Every row gives one point. Each copy is the shape, with its points in the same order, stretched, turned, moved and blurred by noise. Some copies are also mirrored. Which?
In the rows, 128 means zero.

Shape (6 x 3):
[[ 67 101 120]
 [124 144 113]
 [152  62  97]
 [118 144  82]
 [127 144 134]
 [100 145 137]]
Copy 1:
[[ 80  97 119]
 [126 158 128]
 [172  88  89]
 [116 168 105]
 [126 142 141]
 [107 143 143]]
Copy 1 is: only turned
Copy 2:
[[116 192 163]
 [115 148 113]
 [211 151 139]
 [128 167  92]
 [111 130 125]
 [ 89 149 136]]
Copy 2 is: mirrored

Shape (10 x 4):
[[125 153 127 139]
 [135 111 127 158]
 [115  89 118 128]
 [126 156  65 155]
 [192 104  96 114]
 [108 158  99 171]
 [137 164 144 113]
 [124 110 106  97]
 [166 119 132 163]
 [154  80 127  93]]
Copy 1 (10 x 4):
[[108 149 143 113]
 [118 112 153 137]
 [112 102 111 134]
 [ 70 123 159  85]
 [152  73 141  80]
 [ 70 144 168 117]
 [130 162 131 103]
 [117 113  99 105]
 [138 106 175 124]
 [155  85  98 114]]
Copy 1 is: mirrored
Copy 2, 10 rows:
[[138 152 129 130]
 [142 119 114 162]
 [112  97  99 129]
 [138 183  71 141]
 [200 107  80 108]
 [120 173 109 162]
 [155 150 153  98]
 [130 113  95  89]
 [178 128 117 168]
 [152  76 102  98]]
Copy 2 is: only turned
Copy 3 (10 x 4):
[[119 153 119 141]
 [145 117  97 141]
 [134  87 138 161]
 [126 155 118 204]
 [208 125 138 162]
 [ 95 157 103 183]
 [133 165 147 117]
 [147 110 171 155]
 [167 133  86 142]
 [181  89 155 131]]
Copy 3 is: mirrored
Copy 4:
[[101 154 119 131]
 [113 121 104 156]
 [119  91 123 126]
 [102 151  53 116]
 [200 135  91 126]
 [ 72 149  76 139]
 [119 173 149 122]
 [137 115 128  94]
 [139 138  97 171]
 [176 102 139 115]]
Copy 4 is: only turned

Shape:
[[121 134 149 133  81 156]
 [117 109 139 111 117 140]
 [113  91 118 163 166 118]
 [157  91 131 169 142  94]
 [ 83 180 119 115 169 134]
 [142 136 113 122  90  97]
 [102 134 126 136  93 121]
 [173  97 164 147  84 109]
 [172 146  91 134  93 109]]
Copy 1, 9 rows:
[[126 117 173 128  87 148]
 [111  98 149 116 120 125]
 [ 89  87 124 192 169 121]
 [140  95 130 206 152 110]
 [ 59 172 111 112 145 147]
 [147 130 120 149  87 114]
 [108 115 133 143  80 135]
 [168 111 187 174 103 109]
 [186 132 103 149 102 141]]
Copy 1 is: only turned
Copy 2, 9 rows:
[[101 145 129 117  79 150]
 [106 126 133 114 117 110]
 [120 110 138 161 177 133]
 [158 100 163 171 135 136]
 [ 98 207 125 103 183 129]
 [136 161 152 153  80 100]
 [ 89 158 143 146 102 122]
 [149  90 174 144  62 136]
 [173 168 130 163  76 118]]
Copy 2 is: only turned

Shape:
[[170 130 111 125 106 150 139 142]
 [135 118 199 112  72 130 150 135]
 [122 125 125 121  97 176  57  92]
 [110 104 131 107 146 162 132 154]
 [112  88 106 142 106 171 146 145]
 [136  84  93  85 117 131 144 137]
 [111 155  89 143 109 173 135 131]
 [124 150 104 115 147  40 121  87]
 [147 110 112 124 131  94 120 146]
 [140  97 123 108 128 122 140  55]
 [119 139 192 151 103 142 139 139]]
Copy 1, 11 rows:
[[172 127 124 134 112 153 128 126]
 [ 98 104 157  81 119 185 148 118]
 [107 182 115 153  68 159 112  95]
 [126 151 167 156 128 132 140 155]
 [117 100 119 178 105 151 127 157]
 [149 117 165 146  94  91 151 138]
 [137 153  70 155 112 142 143 148]
 [130 138 119  93 162  38 132  77]
 [160 112 151 122 127  93 104 125]
 [120 110 133 146 117 117 167  49]
 [ 86 129 133 105 154 181 115 136]]
Copy 1 is: mirrored
Copy 2:
[[185 148  98 123 134 125 168 152]
 [179 116 147 124  79 101 139 186]
 [145 187 186 133 124 171 188 116]
 [137 102 152 111 149 150 149 157]
 [131  89 145 165 146 143 188 160]
 [168  97 131 106 170 110 175 130]
 [113 159 109 132 125 151 185 129]
 [131 142 126 120 138  79  77  44]
 [170 123 122 129 172 110 115 114]
 [173  93 144 119 106 124 160  63]
 [139 136 150 158  68 132 114 173]]
Copy 2 is: mirrored
Copy 3:
[[160 116  89 148  90 141 126 108]
 [151  76 183 118  79 108 123  97]
 [130 169 111 131 113 158  77  53]
 [111 132 119 113 122 162 130 147]
 [ 96 107  90 135  87 145 107 129]
 [131 108  75  85 100 143 124 131]
 [105 165  79 162  98 129 124 104]
 [153 141  89 102 190  56 115 109]
 [162 114  92 120 132 113 104 147]
 [126  90  92  94 159 123 124  57]
 [135 101 177 159 109 112 121 107]]
Copy 3 is: only turned
Copy 4, 11 rows:
[[136 132 104 121 115 169 108 113]
 [156 166 181 122 100 141  95 121]
 [ 82 138 109 133 131 118  43  94]
 [ 96 119 137 131 138 173 102 160]
 [108  83 140 142 108 173 107 127]
 [110  93 130  66 123 173 121 127]
 [ 82 126 102 160 103 159 118 112]
 [ 98 141 101  68 157  89 174 128]
 [133 116 106  89 135 136 132 154]
 [107 115 141  86 166 136 127  75]
 [141 164 159 174 117 132  97 136]]
Copy 4 is: only turned

Shape, 12 rows:
[[ 96 125 151 117 143 170 160  94 131]
 [114 169 170 146 127 131 153  98 150]
 [169 164 141  89 160  51 157 155 113]
 [120  81 131 136 157  97  91 131  95]
 [147 151 126 108  99 100 166 142 115]
 [110 164 157 138 166 163 170 121 170]
 [132 134 117 125 147 191 137 113 117]
 [163  77 124 157 124 104  90 166  96]
 [145 121 153 123 146  74 178 174  96]
 [120  92 148  99 150 155 132 124 169]
 [121  56  81 161 152  98 103 135 122]
 [ 97  99 105 149 126  93  77 182  95]]
Copy 1, 12 rows:
[[ 97 150 154 113 117 103 171 111 124]
 [129 186 117 148 111 115 150 109 123]
 [142 182  77 115 185 108  83 151  97]
 [ 97  96 168 141 151  99  89 111 154]
 [159 149 101 111 130 109 114 138  85]
 [ 91 184 121 137 128 128 170 158 127]
 [ 93 136 169 128 135 134 155 140  91]
 [140  90 172 162 151 115  68 143 144]
 [146 154 119 127 153  68  92 165 120]
 [105 128 155  98 136 132 142 149 155]
 [110  49 149 150 154 111 102 128 154]
 [110  85 152 148 104 104  51 146 154]]
Copy 1 is: only turned
Copy 2:
[[128  61  99  82 160 138 121 158 122]
 [126  72 111  97 116 142 146 145 152]
 [122 177 103 134  96  61 155 152 129]
 [140 132 131 122 134  77 102  99  78]
 [ 92 147 120 123 122 136 166 137 122]
 [137  64 113 106 152 139 119 171 183]
 [128 114  93  90 167 153 104 143 129]
 [133 168 146 156 146 109 119  88  85]
 [121 148 113 165 115  96 145 164  98]
 [126  93 117  98 190 110 136 136 146]
 [101 135 119 163 151  90  81  76 101]
 [ 91 155 183 141 122 104  97  95  74]]
Copy 2 is: mirrored
